Every row gives one point. The points of each table are mixes of a few directions, plus a little noise. How many directions does each table use, and how many do they share? Where both have some left over, give the other angles between the two spaces (their principal angles), to ten degrees, smallest first.

First, 7 rows:
[[  2   3 -33]
 [  0   1  -8]
 [  2   4 -41]
 [  0  -1  16]
 [  0   0  -3]
 [  0  -1  10]
 [ -3  -6  60]]
Second:
[[  0   0   4]
 [  1   1 -15]
 [  0   1 -11]
 [ -3  -6  57]
 [  2   3 -35]]
Directions: first 1, second 1, shared 1

First (7 x 6):
[[ 53 -44 -29  16 -12 -35]
 [ 13 -11  -7   4  -3  -9]
 [-21  17  11  -7   5  14]
 [-33  28  18 -10   8  22]
 [ 22 -18 -12   7  -5 -14]
 [ -8   7   5  -2   1   6]
 [-24  20  13  -8   6  16]]
Second:
[[-11 -19 -33 -11   7   3]
 [ -2   4   7  11   4  11]
 [-19 -25 -45  -6  16  16]
 [  7   0   1 -15  -9 -21]
 [  6   6  11  -1  -6  -8]
 [ 18  34  60  23 -11  -1]]
Directions: first 1, second 2, shared 0; angles 60

First (7 x 9):
[[ -2   6 -12  -1   3   3   4 -16   4]
 [  2  -7  13   2  -3  -3  -4  18  -4]
 [  3 -11  21   2  -5  -5  -7  29  -7]
 [  2  -5   9   1  -2  -2  -3  13  -3]
 [  3 -11  20   3  -5  -5  -7  28  -6]
 [ -2   7 -14  -2   3   3   5 -19   5]
 [ -6  20 -39  -5   9   9  13 -53  12]]
Second, 9 rows:
[[ -1  -2   8  -2  -1  -3   2   7  -4]
 [ -1  -3  13  -4  -1  -5   3  12  -6]
 [  0  -1   4  -1   0  -2   1   4  -2]
 [  2   5 -21   7   2   8  -5 -20  10]
 [ -2  -6  27  -8  -2 -10   6  26 -13]
 [ -1  -4  19  -6  -1  -7   4  18  -9]
 [  0  -1   3  -1   0  -1   1   3  -2]
 [  5  14 -60  18   5  22 -14 -57  29]
 [ -1  -2   8  -2  -1  -3   2   7  -4]]
Directions: first 1, second 1, shared 0; angles 30

First:
[[-54 -43   9 -32  17  28  18  18  29  12  22]
 [ 18  24 -14 -17 -22  -6  13   3   7 -43   6]
 [ -3  22  27  29   1 -34 -27   3   9   4   0]
 [ 28  -3  -9 -29   0  19  36 -11 -27   3 -59]
 [-24  14 -47   6  30  -3 -46 -25 -21  28 -25]
 [  4 -40  35  15   2  16  14   8  -3  12  23]
 [ -4 -18   9  31  25   5 -37 -13 -30  -5  22]
 [ 21   4  32   5 -24 -15  35  16  24  18 -10]
 [ 11  35 -46  -6 -27 -10  -4   0  13 -29  22]]
Second, 8 rows:
[[ -2  30 -26   4  25   4  23   0  -5  30   0]
 [ -3  36 -31   5  30   4  27  -1  -6  35   0]
 [ -4  52 -44   7  43   6  38  -1  -8  51   1]
 [ -2  22 -19   3  19   3  17   0  -3  22   0]
 [  1  -8   7  -1  -7  -1  -6   0   1  -8   0]
 [  4 -60  51  -8 -50  -7 -44   1   9 -58  -1]
 [  2 -27  23  -4 -23  -3 -20   0   4 -27   0]
 [  3 -46  39  -6 -38  -5 -34   1   7 -44  -1]]
Directions: first 6, second 1, shared 0; angles 50
